Each row is a point. Each copy is the shape, with its points in the same order, turned, moved and blurred by noise. Some copies are also mirrored. Which?

Shape:
array([[ 0.19,  0.58,  0.52],
       [-0.40, -0.18,  0.22],
       [-0.04, -0.47, -0.08],
       [ 0.06, -0.10,  0.05],
       [-0.53,  0.53,  0.46],
       [ 0.61,  0.73, -0.41],
       [-0.54, -0.39, -0.15],
       [ 0.60, -0.66,  0.17]])
Copy 1:
array([[-0.35,  0.67,  0.31],
       [ 0.32, -0.21,  0.31],
       [ 0.09, -0.50, -0.22],
       [ 0.07,  0.03, -0.04],
       [ 0.22,  0.48,  0.68],
       [-0.16,  0.93, -0.67],
       [ 0.53, -0.44, -0.02],
       [-0.48, -0.46, -0.46]])
Copy 1 is: mirrored
Copy 2:
array([[ 0.59,  0.49,  0.46],
       [-0.09, -0.24,  0.34],
       [ 0.12, -0.50, -0.08],
       [ 0.31, -0.25,  0.13],
       [-0.04,  0.48,  0.51],
       [ 0.90,  0.48, -0.52],
       [-0.44, -0.26, -0.04],
       [ 0.72, -0.86,  0.16]])
Copy 2 is: only turned
Copy 3:
array([[ 0.44,  0.48,  0.39],
       [-0.47, -0.08,  0.16],
       [-0.25, -0.39, -0.17],
       [-0.03, -0.08, -0.08],
       [-0.22,  0.73,  0.43],
       [ 0.74,  0.42, -0.60],
       [-0.65, -0.23, -0.14],
       [ 0.18, -0.87,  0.04]])
Copy 3 is: only turned
Copy 4:
array([[-0.18,  0.70,  0.43],
       [-0.10, -0.33,  0.13],
       [-0.05, -0.28, -0.33],
       [-0.02, -0.06,  0.01],
       [-0.01,  0.25,  0.84],
       [ 0.57,  0.93, -0.23],
       [ 0.35, -0.63, -0.01],
       [-0.53, -0.07, -0.74]])
Copy 4 is: mirrored

Shape:
array([[ 0.19, -0.21, -0.58,  0.01],
       [-0.49, -0.87,  0.50, -0.17],
       [ 0.25,  0.07,  0.37, -0.58],
       [ 0.12, -0.55,  0.07,  0.59],
       [ 0.16,  0.02, -0.73,  0.01],
       [-0.30,  0.12, -0.53, -0.08],
       [ 0.16,  0.14,  0.31, -0.36],
       [-0.39, -0.73, -0.61,  0.33]])
Copy 1:
array([[ 0.06, -0.17, -0.69, -0.58],
       [-0.70, -0.73,  0.37, -0.18],
       [ 0.21,  0.17,  0.44, -0.52],
       [ 0.11, -0.60, -0.38,  0.21],
       [ 0.16, -0.06, -0.81, -0.65],
       [-0.32,  0.23, -0.64, -0.47],
       [ 0.02,  0.17,  0.28, -0.44],
       [-0.47, -0.68, -0.89, -0.25]])
Copy 1 is: only turned
Copy 2:
array([[ 0.41, -0.06, -0.63,  0.25],
       [-0.29, -1.00,  0.11, -0.17],
       [ 0.16,  0.10,  0.16, -0.37],
       [ 0.21, -0.61,  0.05,  0.63],
       [ 0.10,  0.14, -0.80,  0.33],
       [-0.27,  0.14, -0.68,  0.16],
       [ 0.15,  0.18,  0.23, -0.29],
       [-0.10, -0.57, -0.81,  0.47]])
Copy 2 is: only turned

Shape:
array([[ 0.60,  0.42, -0.27, -0.03,  0.22,  0.48],
       [-0.52, -0.39,  0.20, -0.55, -0.48,  0.71],
       [-0.41,  0.51,  0.59,  0.41,  0.30,  0.16],
       [-0.31,  0.32, -0.35, -0.64, -0.34,  0.79],
       [-0.71, -0.39, -0.03,  0.15,  0.14,  0.02],
       [ 0.20, -0.08,  0.20,  0.31,  0.19, -0.39],
       [ 0.07,  0.27,  0.35,  0.14,  0.21, -0.46],
       [-0.08, -0.26,  0.07,  0.71, -0.41, -0.49],
       [-0.18,  0.53, -0.57, -0.84, -0.11,  0.49]])
Copy 1:
array([[ 0.20,  0.06, -0.43,  0.11,  0.60,  0.95],
       [ 0.88,  0.00, -0.68,  0.17, -0.73, -0.15],
       [ 0.10,  0.61, -0.02,  0.71,  0.36, -0.09],
       [ 0.23,  0.37, -0.99, -0.01, -0.64,  0.45],
       [ 0.01, -0.34, -0.68,  0.53,  0.08, -0.61],
       [ 0.04, -0.26,  0.07,  0.23,  0.60, -0.04],
       [-0.15,  0.08,  0.10,  0.05,  0.50, -0.03],
       [-0.09, -0.77,  0.18,  0.61,  0.22, -0.06],
       [-0.06,  0.33, -1.00, -0.34, -0.37,  0.59]])
Copy 1 is: mirrored
Copy 2:
array([[ 0.26,  0.49, -0.23,  0.04, -0.28,  0.20],
       [-1.15,  0.15,  0.44, -0.13,  0.04,  0.63],
       [-0.03,  0.44,  0.80,  0.66,  0.32, -0.13],
       [-0.88,  0.72,  0.06, -0.18, -0.32,  0.35],
       [-0.79, -0.14,  0.21,  0.42,  0.54, -0.15],
       [ 0.22, -0.36,  0.34,  0.23,  0.15, -0.21],
       [ 0.20, -0.04,  0.55,  0.13,  0.19, -0.39],
       [-0.26, -0.82,  0.44,  0.63, -0.15, -0.39],
       [-0.71,  0.90, -0.18, -0.47, -0.26, -0.07]])
Copy 2 is: only turned
Copy 3:
array([[ 0.59, -0.24, -0.29,  0.24,  0.09,  0.40],
       [-0.71,  0.14,  0.33, -0.49, -0.41,  0.59],
       [-0.39, -0.98,  0.22,  0.34,  0.09, -0.13],
       [-0.57,  0.21, -0.43, -0.05, -0.34,  0.73],
       [-0.64,  0.22,  0.49,  0.21,  0.14, -0.24],
       [ 0.12, -0.39,  0.27, -0.01,  0.07, -0.68],
       [ 0.02, -0.60, -0.09, -0.05,  0.02, -0.63],
       [-0.07, -0.15,  0.46,  0.26, -0.60, -0.85],
       [-0.27,  0.21, -0.72, -0.07, -0.05,  0.48]])
Copy 3 is: mirrored

Shape:
array([[ 0.32,  0.08,  0.05,  0.25, -0.04,  0.14,  0.31,  0.61],
       [-0.40,  0.55,  0.07,  0.25, -0.67, -0.87,  0.02,  0.05],
       [-0.12,  0.30,  0.77, -0.12, -0.10, -0.54, -0.72, -0.42],
       [ 0.46, -0.24, -0.35,  0.21,  0.10,  0.59, -0.07, -0.26],
       [ 0.50, -0.46, -0.55,  0.38,  0.01,  0.54, -0.53,  0.45],
       [ 0.34, -0.64, -0.43,  0.33,  0.24,  0.11, -0.05,  0.01],
       [-0.79,  0.18, -0.11, -0.52, -0.71, -0.09,  0.09,  0.61],
       [-0.36,  0.78,  0.13, -0.19, -0.46, -0.26, -0.29, -0.26],
       [-0.93,  0.09, -0.05, -0.59, -0.71, -0.16,  0.54,  0.55],
       [ 0.01,  0.12,  0.37,  0.60,  0.15,  0.20, -0.67, -0.41],
       [-0.33,  0.68,  0.01, -0.41, -0.12, -0.68, -0.13,  0.18],
       [-0.15,  0.13, -0.29,  0.52,  0.47, -0.03, -0.09,  0.23]])
Copy 1:
array([[ 0.30,  0.11,  0.20, -0.18,  0.05,  0.16,  0.38,  0.37],
       [-0.42, -0.19,  0.36,  0.02, -0.66, -0.93,  0.34,  0.04],
       [-0.25, -0.18,  0.68, -0.69,  0.02, -0.91, -0.44, -0.52],
       [ 0.65, -0.17, -0.55, -0.32,  0.21,  0.11, -0.02, -0.18],
       [ 0.89, -0.59, -0.54, -0.57,  0.19, -0.12, -0.02,  0.62],
       [ 0.49, -0.47, -0.44, -0.02,  0.31, -0.01, -0.22,  0.24],
       [-0.57, -0.16,  0.06, -0.73, -1.12, -0.02,  0.12,  0.54],
       [-0.27,  0.11,  0.07, -0.70, -0.56, -0.88,  0.15, -0.40],
       [-0.83,  0.03,  0.10, -0.40, -1.19,  0.27,  0.10,  0.44],
       [ 0.22, -0.51,  0.03, -0.72,  0.49, -0.65,  0.10, -0.52],
       [-0.61,  0.32,  0.17, -0.40, -0.48, -0.82, -0.01,  0.22],
       [-0.17, -0.24, -0.41, -0.25,  0.42, -0.24,  0.30,  0.33]])
Copy 1 is: mirrored
Copy 2:
array([[ 0.56, -0.21,  0.12,  0.29,  0.23,  0.40,  0.05,  0.47],
       [ 0.10,  0.08, -0.18,  0.56, -0.49, -0.83,  0.27,  0.68],
       [-0.05,  0.29,  0.32,  0.20, -0.55, -0.81, -0.57, -0.13],
       [ 0.21, -0.20, -0.23,  0.37,  0.15,  0.59, -0.05, -0.63],
       [ 0.30, -0.58, -0.55,  0.15,  0.02,  0.92, -0.51, -0.12],
       [ 0.16, -0.64, -0.25,  0.42,  0.35,  0.37, -0.20, -0.42],
       [-0.12, -0.20, -0.15, -0.53, -0.42, -0.24,  0.63,  0.84],
       [-0.09,  0.58, -0.17,  0.15, -0.35, -0.54,  0.15,  0.19],
       [-0.06, -0.16, -0.11, -0.53, -0.26, -0.44,  1.02,  0.73],
       [-0.26,  0.23,  0.12,  0.61, -0.36,  0.23, -0.59, -0.31],
       [ 0.05,  0.21, -0.21, -0.11, -0.01, -0.94,  0.08,  0.67],
       [-0.27, -0.14, -0.23,  0.53,  0.46,  0.21, -0.20,  0.27]])
Copy 2 is: only turned
Copy 3:
array([[-0.07,  0.28,  0.09,  0.55,  0.13,  0.21,  0.56,  0.65],
       [-0.58,  0.73, -0.07,  0.55,  0.13, -1.01,  0.23, -0.02],
       [ 0.25,  0.28,  0.49,  0.27,  0.34, -0.70, -0.30, -0.56],
       [ 0.25, -0.11, -0.55,  0.44,  0.17,  0.65,  0.15,  0.02],
       [ 0.42, -0.01, -0.61,  0.63,  0.15,  0.48, -0.26,  0.79],
       [ 0.26, -0.37, -0.66,  0.35,  0.44,  0.22,  0.20,  0.43],
       [-0.76,  0.74,  0.01, -0.28, -0.31, -0.38, -0.11,  0.61],
       [-0.30,  0.91,  0.05,  0.21, -0.05, -0.43, -0.11, -0.41],
       [-1.01,  0.60,  0.06, -0.50, -0.31, -0.40,  0.20,  0.52],
       [ 0.15,  0.11,  0.10,  0.74,  0.70,  0.11, -0.40, -0.32],
       [-0.02,  0.98,  0.09, -0.15,  0.13, -0.72,  0.26,  0.05],
       [-0.02,  0.42, -0.36,  0.41,  0.88,  0.08,  0.19,  0.37]])
Copy 3 is: only turned
